Every row gives one point. Examples show where two turns around zero, p and q, send a point. Where does a point land after both, in the order given? Backwards means that the second turn is done in reverse. Each puzzle has new turns, and all numbers are rounded.

Turn p:
[-16  -3 -22] -> [-18   1 -20]
[-11  20   0] -> [ 13   8 -17]
[31 16 14] -> [ 29 -18  15]
[18  5 34] -> [27  4 28]
[-22 -38 -26] -> [-51   5  -5]
Turn q:
[-26  15 -34] -> [-32 -12  29]
[ 31 -48   9] -> [ 14  50 -26]
[-5 11 13] -> [  5 -16  -6]
[19  6  0] -> [18  5  8]
[-19  15  11] -> [ -6 -25  -5]
Where do these land?
p, then q: [25 10 14] -> [ 22  16 -14]
q, then p: [-14  18  -2] -> [-14  11  14]
p, then q: [ 39 -22   2] -> [  2   8 -44]
p, then q: [-34 -17 -35] -> [-45 -17  18]
q, then p: [-15  10  21] -> [-26  -8   4]

Turn p:
[21 23 18 -6] -> [ 0 28 21 11]
[10 -1 -1 -7] -> [-2  7 -4  9]
[ -4  20   9 -15] -> [ -4  23   5 -12]
[ 10 -29 -12  27] -> [  6 -36  -2  21]
[  7 -16  -2 -22] -> [  5   9 -24  11]
[-11   0 -18  11] -> [-13 -18  -2  -8]
[-33   4   6  11] -> [  8 -12   5 -32]
Turn q:
[ -9 -10  -7 -48] -> [37 27 21 -5]
[ -6 -22  12  -8] -> [ 15 -13  17  -7]
[  5  26 -11   6] -> [-16  16 -15  10]
[-14  19  11   7] -> [-21   4  11  12]
[13 -3 16 18] -> [ -6 -24  -8  10]
[ 2 -2  0 18] -> [-11 -12  -7  -4]
[  9  -8 -21   7] -> [  2   1 -19 -17]
Where do these land?
p, then q: [ -8  -6  12 -11] -> [  6  10 -14   6]
p, then q: [ 12 -17   7   6] -> [ -3 -16 -16  -3]
p, then q: [  8   0 -43  10] -> [-12  -6  25 -35]
q, then p backwards: [-25  26  11   3] -> [ 23  28 -10   4]
q, then p: [14 -3 13 -8] -> [  2 -11   6  17]
